Each row is a point. Examples show where two turns around zero, p and q, send a point. Where does a point land after both, in the order given? Backwards means that the second turn is done in reverse. Each puzzle has new turns, and all numbers are rounded.
(in the rows, 128 means zero)

Turn p:
[105  95] => [ 96 103]
[143 190] => [160 183]
[135  98] => [126  97]
Turn q:
[125  75] => [137  76]
[134 167] => [125 167]
[151 174] => [140 178]
[102  95] => [110  90]
Where do these land?
p, then q: [147 100] => [145  99]
p, then q: [147 199] => [151 198]
p, then q: [137 147] => [138 146]
q, then p: [107  74] => [104  75]
q, then p: [101 120] => [101 122]

Turn p:
[169 186 141] => [184 172 140]
[122 117 107] => [118 120 107]
[ 92 130  87] => [ 91 142  90]
[132 125 153] => [133 122 152]
[ 75 147 133] => [ 83 160 138]
[178  63 148] => [160  51 141]
Turn q:
[105 101  98] => [100 103 100]
[ 89 138 148] => [ 96 128 159]
[117  96 136] => [124  94 132]
[202 177 131] => [194 187 121]
Where do these land?
q, then p: [ 90 110  99] => [ 80 122 110]
q, then p: [139  98 153] => [141  91 139]
p, then q: [123 128  77] => [105 140  84]
q, then p: [161 176 182] => [183 155 178]

Turn p:
[ 87  93 144 136 100  89] => [ 72  96 137 137 109 100]
[139 126  99 160 121  91] => [137 116  97 158 116  93]
[157  87  76 123 183 162] => [175  81  92 129 170 172]
[118 111  98 113 113 165] => [129 111 111 113 107 171]
[124 178 152 169  99  98] => [117 178 139 163 101  86]
[127 163 129 102  93  78] => [114 155 116  96 101  75]
[157 148 158 133 122 173] => [161 156 168 130 121 155]
[171  96 135 122 178 154] => [175  98 147 126 175 149]
[ 74 151 160  94 144 141] => [ 75 162 143  99 153 149]
Turn q:
[ 78 188 137 139 108  89] => [ 86 194 142 129 119  84]
[163 133  68 134 131 178] => [157 127  61 138 116 170]
[140 150 140 113 131 161] => [149 151 131 113 134 157]
[145  40 135 112 137 133] => [134  39 143 121 129 145]
[106 133 170 167 120  94] => [110 141 176 163 128  96]
[145 152 121 116 101 121] => [148 148 119 113 105 114]
[128  98 108 101 131 183] => [127 101 109 105 121 187]
[120 130 146 142 164  63] => [114 122 145 143 171  68]
Where do these land?
p, then q backwards: [179  69 154 132 124 135] => [168  73 173 125 124 118]
q, then p backwards: [119 169 144 144 151 143] => [120 166 144 140 157 144]
p, then q backwards: [ 91  82 139  85 155 146] => [ 92  86 135  88 166 148]
p, then q: [225 164  97 134  78 140] => [226 134 112 118  74  92]
p, then q: [133 162 120 126 153  50] => [110 133  94 126 160  54]
q, then p: [104 137 126 118 109 136] => [109 145 128 114 112 137]
q, then p backwards: [ 92 143 106 166 152 129] => [ 82 145 123 161 148 119]
q, then p: [ 86 107 156 102 118 114] => [ 79 124 158 103 136 129]
q, then p backwards: [123 121 111 145 111 159] => [113 126 108 145 110 154]

Turn p:
[111  99 138 119 145 118 129 131 127] => [110  98 138 123 142 121 130 139 125]
[154 116 143 113 121 107  86 129 135] => [151 109 137  99 124 114  90 122 131]
[126 139 151 140 137 113 139 111 111] => [131 134 151 134 134 113 142 115 104]
[ 71 149 145 127 128 137 135 123 123] => [ 78 151 153 128 121 136 139 134 114]
[119 155 140 113 141 145 146 140 154] => [122 158 147 122 142 141 142 146 151]
[ 90 119 150 113 124 147 140  91 131] => [ 86 122 152 111 126 143 154 103 130]
[156 142 125 174 142 140 110 138 140] => [159 140 135 170 133 137  99 121 135]
[156 116  31 123 134  97 136 135 138] => [139 125  36 145 142  88 122 133 158]
[141 143 110 110 137 155 127 144 116] => [138 146 104 119 145 155 125 140 124]
[157 103 146 148  71 121 132 139 106] => [167  98 127 128  71 132 136 127 108]
Turn q:
[ 96 139 124 120 116  78 127 144 153] => [ 97 136 125 120 119  72 131 136 145]
[162 101 148 106 106 154 104 120 117] => [149  98 157 113 112 163 100 125 135]
[113 118 126 131 152 156  89 147 122] => [104 125 113 126 154 159  98 142 131]
[149 174 121 160 144 124 143 111 102] => [161 167 114 162 127 124 130 122  95]
[132 149  98 132 149 122 145 144 110] => [138 152  99 120 133 123 140 143 102]
[133 133 151 101 110 133 153 113 157] => [134 137 162 116 114 127 153 110 156]
[118 144 105 161 136  95 147 153 160] => [119 142  97 151 128  89 157 157 141]
[132 111 132 104 119 110 140  92 160] => [143 111 140 113 125 106 143  95 161]
[146  98 167 117 126 145 133 110  99] => [147 101 172 123 140 152 121 115 109]
[ 99 113 108 147 122 162  99 147  99] => [ 88 111 102 134 127 164 107 136 102]
Where do these land?
p, then q backwards: [141 151  83 153 143 145 122 132 134] => [130 160 113 160 153 139 105 114 141]
p, then q: [131 150 150 148 113 146 143 118 122] => [138 144 152 150 112 142 138 116 116]
p, then q: [123 151 140  85  84 140 128 111 160] => [118 157 153  96  95 129 140 102 165]
q, then p: [120 110 144 144 135  97 112 113 126] => [126 100 140 141 139 101 109 121 121]
p, then q: [155 136 157 120 117 119 106 114 110] => [158 125 153 111 121 132 100 113 120]
p, then q: [113  53 149  99 136 130 108 113 128] => [106  66 143  90 164 140 130 112 140]
p, then q: [154 158 118 138 137 125 111 120 129] => [155 149 115 141 126 124 103 121 133]
p, then q: [145 122 112 129 138 141 127 143 121] => [139 125 106 128 132 145 127 141 128]
q, then p: [105 123 116 114 151 140 134 128 114] => [107 136 115 119 156 135 138 125 118]
q, then p: [131 143 126 127  96 125 103 134 114] => [123 130 126 117  93 132 104 124 118]
q, then p backwards: [111 122  87 142 134  83 207 112 152] => [141 123 104 117 120  80 209  93 110]
q, then p: [108 117 153 137 152 144 134 196 127] => [104 135 147 142 149 152 128 194 115]

Turn p:
[ 65 175  86 155 183  93 105 110 110  99  90 118] => [ 95 178  92 113 188 111 176 123 168  74 119 104]
[135 151 190  83 117 154 139  85  81 105 135 141] => [127 152 182  93 134 165 131  87  63 134 138 125]
[166 144 117 117 171 167 174 116  96  95 103  89] => [172 122 134 128 140 160 192 150  86 105 145  89]
[111 112  82 175 159  80 156 153 132  95 139 159] => [ 99 146  89 167 131  84 159 161 141  96 158 166]
[155 134 100 150 155 108 118 110  97 160 164 127] => [152 168  93 152 153 113 128 135 121 170 142 121]
[149  75 105 113 128 161 130 167 122 147 147 150] => [126  74  96 131 120 131 117 159 102 166 138 150]
[163  94 147  94 115 180  85 162 177 160 128 147] => [146  52 143 112 133 161  69 148 143 164 121 149]
[164 189 168 179  75  93 127 102 110 121 145 174] => [127 211 174 187 124 142  96 111 109 125  98 164]
[ 56 101 127 141  69 183  95 192 155  83 140  88] => [ 34  76 124 112  75 146  86 165 146  99 112  76]
[132 186 186  85 124 103 119  88 164 160 171 109] => [167 186 183  79 110 140  95  96 165 158 145 125]
[100 135 109  74 106 109 106 168 159 185 102 121] => [140 104 106  65 109 110 112 130 175 145  73 147]
[123  74  82 107 127  94 138  93 136  88 103 102] => [149 100  85 123 121  81 130  99 113  68 153 112]
[128 149 186 150 161  77 135 114  90 118  97 102] => [132 166 189 134 163  80 169 113 121 120 116 105]
[143  73 107 169 102 189 165 132 162 176 130 165] => [126  60  99 195  91 167 131 116 140 170 133 159]
Turn q:
[112 112 129 128  82 126  91 131 166 120 192 154] => [148 114 109 134  82 124 122 126 180 117 181 167]
[152 119 101  51 168 151 141  62 141 113 141 102] => [137 144 103  67 163 166 108  75 141 114 148  66]
[210 105 171 154 101 124 144  42 126  91 125 145] => [158 178 144  99  99 119 148  32  98  78 108 159]
[144 177 134 149 113 119 131  84 137 136  87  96] => [100 174 149 116 111 156 140 113 135 137  72 127]
[138  95 143 174 143 173  99 145 177 105 109  94] => [155 114 159 197 145 166 134 111 155  87 112 129]
[107  57 106 130  97 112  93 135 173 109  64 112] => [138  63 135 148 126 124  75 110 175  94  66 140]
[132 182  72 100 183 169 135 184 136  85 164 151] => [151 159  56 145 196 168 123 184 121 136 173 124]
[133 143 146 148 103 166 116 139  66 118 106 137] => [120 125 140 140  99 155 127 148  57 116 122 146]
[ 90 112 117 101 177  64 121 204 109 133 187  91] => [131 124 113 168 142  54  93 183 151 159 178  61]
[156 130 162 103 110 114  87 160  72 152  73 178] => [167 111 174  88 109 114  95 176  66 138 103 159]
[105 150 115 146 146  99 168 153 112 125 178 132] => [101 150  92 151 139  85 151 147 124 153 161 122]
[158 173 137 119 109 165 151 186 129 142 116 159] => [158 131 115 114 135 149 179 194 102 124 118 150]
[ 68 183 147 138 163 128 161  76 139 167 102 160] => [ 46 144 166  88 172 141 155 126 137 166 133 158]
[ 56  94 120 126 113 109 153 144 160 138 156  89] => [ 79  82 113 153 119  96 136 134 188 120 144  98]
[160  88 121 153 114  99 129  76  78 186 121 120] => [134 111 153 113  85 101 133  62  91 179 102 113]
Where do these land?
p, then q: [159 209 159  97 175 123 145 113 158 132 177 157] => [172 175 139  87 139 164 187 175 128 126 183 146]
q, then p: [155  81 109 165  84 190 158 179 126 138 104 104] => [131  71 112 204 108 116 170 129  76 101 123 116]
q, then p: [118 150 138  87 191  86 157 133 122 122 169 134] => [147 184 122  79 130  97 136 164 163 149 155 115]
p, then q backwards: [133 160 173 165 144 130 170  90 108 109 155 122] => [145 157 177 169 162 149 121 109 117 136 164 101]
p, then q: [126 100  98  99 120  73 119 101 145 149  73 151] => [150 146 109  91 159 104  83  73 134 133  99 156]
p, then q: [148 148 172  93 141 136 138  87 133  53 172 146] => [131 175 133 119  99 145 126 144  92  97 217 125]
p, then q: [127 134 106 101 119  60 112 132 155 171 191 162] => [164 148 114  82 111 129 106 155 172 191 135 177]
q, then p: [130 144  85 184 106 157 136 175 146 100 125  98] => [109 111  95 201 125 151 161 154 146 104 105 127]
q, then p backwards: [143 147 185 160 107 158 137 169 132  97 121  70] => [146 169 126 184 111 129 173 143 125  71 102 101]
p, then q: [ 77 103  90  98  76 139 111 123 108 158  80 138] => [ 98  79 108  91 141 148  73  88 127 131  81 127]
p, then q backwards: [129  83  75 109 104 137  84  97 110 160  92  93] => [152  67  53  98 128 116 155 126 115 116 113 108]
q, then p: [ 57  64 124 123 176 108  76  91 141 181  91 167] => [110  77 160 109 181  87  84  66 163 189 174 138]
q, then p: [162 140 150 182 120 165 121 175  79  95 114 122] => [ 95 152 141 188 141 139 157 159  71 126  91 122]

Turn p:
[180  80 157 128 225 129 152 101 100 139 119  92  96 179] => [172  67 150 159 216 129 131 100  84 129 104  79  94 154]
[142  74  92 157  91 134 112  98 146 135 140 142 156 125] => [146  79 103 131  83 136 107  95 164 119 135 136 155 124]
[ 72 178 150  91 130 105  96 132  94 142 157 144 155 156] => [ 82 160 134  77 134 115 110 136  77 157 152 162 141 165]
[148 135 134 125  77 111 105 164 115 158 113 143 130 131] => [132 128 119 120  84 126 111 169 138 164 111 146 107 139]
[103 101 157 137 120 161 149 118 177 136  85 152 103 112] => [106 127 170 136 133 156 154 106 193 121  95 133 121 121]
[143  89 150 107 126 163 123 125 117 140 105  85 121 103] => [146 117 156 117 118 162 118 120 119 129  88  84 119 101]
[123 119 141 160 144 170 131 148 131  90 129 119  92 151] => [112 125 135 166 144 165 135 134 122  75 124 123 102 140]
[126 114 132 134 123 117 118  84 123 104 151 143 104  86] => [132 120 147 127 110 111 131  85 125 111 156 143 109  88]
[148 186 106 140 119 131 134 100 133 125 142  97 119 154] => [148 174  93 143 119 111 140 109 114 121 146 104 119 163]
[123 131 130 148 114  93 121 159 130  89 103 142 176 158] => [119 122 127 146 118  92 109 172 129 105 109 161 169 155]
[ 50 156 113 138 111  94 121 133 119 158 134 117 134 116] => [ 48 152 113 114 112 103 116 125 127 159 146 120 145 124]
[157 159 146 100 182 133  90 160 123 141 112 147 125 106] => [157 163 140 124 180 143  96 152 113 157 117 157 106 106]
[127 134  70 106  96 129 131 122 139  98 123 169 117  96] => [134 139  85 105 105 117 157 123 154 105 128 169 129  84]
[143 126 127 128 109 106 155 177 165 126 152  81 153 169] => [138 120 117 121 125 116 123 191 148 109 146  76 149 172]
[136 138 115 119 152 145 182 101 110 139 156 146 139  79] => [149 130 130 132 140 140 182 105 114 155 164 126 153  84]
Turn q:
[ 97 168 144 172 113 137  99 132 114 142 143 156 131  99] => [107 182 134 178 120 130 111 121 113 128 127 154 150 106]
[ 86 151 149 134 145 138 134 166 105 153 128 114 161 131] => [ 93 152 147 143 146 128 156 163  95 147 120 123 156 133]
[189 107 102 101 115 187 109 155 117 126  86 145  76 130] => [155 103 121  90  89 186  78 162 133 140  96 153  84 128]
[141 119 131  84 132 155 127  93 164 152 120 124 115 161] => [126 117 139  83 123 139 128 105 169 166 131 134 114 159]
[ 98 134 115 172 109 106 143 151 123  92 184  92 124 144] => [119 148 105 176 137 117 145 140 106  96 183  86 107 138]
[224 138  82  95 114 132  92 191  95 139 128 141 113 112] => [191 133  98  87  90 139  52 196 109 137 105 115 132 113]
[ 78 151 122 161 150  84 142 156  95 147 153 140 106 118] => [103 154 110 175 154  72 138 154  95 133 130 141 113 109]
[130  83 189 114 158 127 118 122 153 106 121 146 132 144] => [133  93 192 116 155 125 127 122 149 103 138 156 132 152]
[143 109 159 146 128 115 173  81 150 134 101 112 151 149] => [156  98 155 138 129 124 184  83 148 135 113 115 129 143]
[145 130 129 105 131 122 132  86 100 103 127 119 135 159] => [142 112 125  97 126 122 129  86  96 125 131 119 123 156]
[122 117 141 137 143 127 152 129 118 135 184 113 127 106] => [138 138 139 134 149 115 146 135 114 139 178 123 121  97]
[117 158 138 133 155 123 131  93 183 116  96 124 140 130] => [122 145 130 124 166 136 149  87 172 116  95 127 137 144]
[ 66 161 135 145  85  87 153 137 135 131 151 146 144 116] => [ 91 170 111 165 103  81 170 128 130 102 144 133 149 121]
[129 111 122  98 142 148 157  99 143 101 108 132 143 115] => [129 101 120  87 140 151 158 105 140 113 126 142 132 120]
[170  96  56 135 117 153  62 174 107 150 121 166 124 121] => [143  95  82 140  99 160  39 181 126 151 120 145 150 118]
[113 114 133 115 109 108 122  84 146 120  99  78 123 113] => [ 99 107 141 115 120 124 136  81 151 116 114  83 116 111]
Where do these land?
p, then q: [181 110 158 102 108 147  98 148 113 147 127 124 144 113] => [152 129 165 107  84 156  90 155 129 144 111 128 125 122]
p, then q: [187 110 114  87 115 121 118 129 114 146 110 169 109 106] => [169 108 124 100  97 120 107 149 161 144 100 156 109  92]
q, then p backwards: [ 70 131 161 114 115 141 139 161 111 124 117 141 128 136] => [ 80 146 158 132 108 125 145 153 104  99 126 147 121 139]
p, then q: [ 98  91 109  73 130 135 116 152  93 122  91 105 146 172] => [ 80  70 120  84 127 142 127 151  98 121  82 125 140 140]
p, then q: [137  71 113 136  74  91 137 121 171 100 161  95 104 120] => [125 103 132 117 105 118 121 126 173  65 178  74 106 119]
p, then q: [167 112 127 118 121 100 120 134 116 159  82 144 175  99] => [153 109 147 136 100 115 110 149 157 151  81 124 174 106]
p, then q: [131 133 160 125 140 131 101 126 106 168 115 152 139 175] => [120 109 147 134 122 122 108 130 118 177 109 160 125 172]
q, then p: [115 175  93 155 131 138 146  96 180 123 164 134 155 119] => [151 168  82 145 152 125 150  95 147 126 170 119 168 137]
p, then q backwards: [144 110 141 122  99  93 103  97  90 113 111 105  98 113] => [144 121 143 119 100  88 130 109  81 133 108 120  84 121]
q, then p: [149 110 138 152 114 109 162  98 153  48 131 117 102 138] => [165 111 132 146 130 111 161  98 124  50 142 116  94 126]
q, then p: [ 92 148 114 133 159 186  79 145 127 157 100 160 154 122] => [ 90 150 119 131 150 183 106 120 134 162 103 176 172 139]
p, then q: [105 144 128 130 181 125 115 138 111 123 166 160 149 119] => [127 139 126 130 165 117 112 135  94 146 159 169 160 117]
p, then q backwards: [138 136 152  93 143 144  98 169 103 148 100 100 138 130] => [157 157 128 118 157 153 102 166  97 143 103 106 117 126]
p, then q: [130 124 108 174 116  92 153 148 172  97 147  97  79 136] => [124 134 106 165 156 116 132 139 157  76 163  83  85 130]
p, then q backwards: [115 123 115 188 153 144 188  91 156 124 170 115 106 112] => [ 91 101 131 181 110 118 149  89 165 106 168  89 159 124]
p, then q backwards: [102 165 131 136 150 124 162  97 179 130 153 115 104 120] => [ 97 151 149 132 132 115 140 101 175 117 176  96 135 131]
q, then p: [116 180 113 138 128 155 139 129  80 147 130 142 147 145] => [116 142  88 142 116 136 153 127  91 177 114 145 141 142]
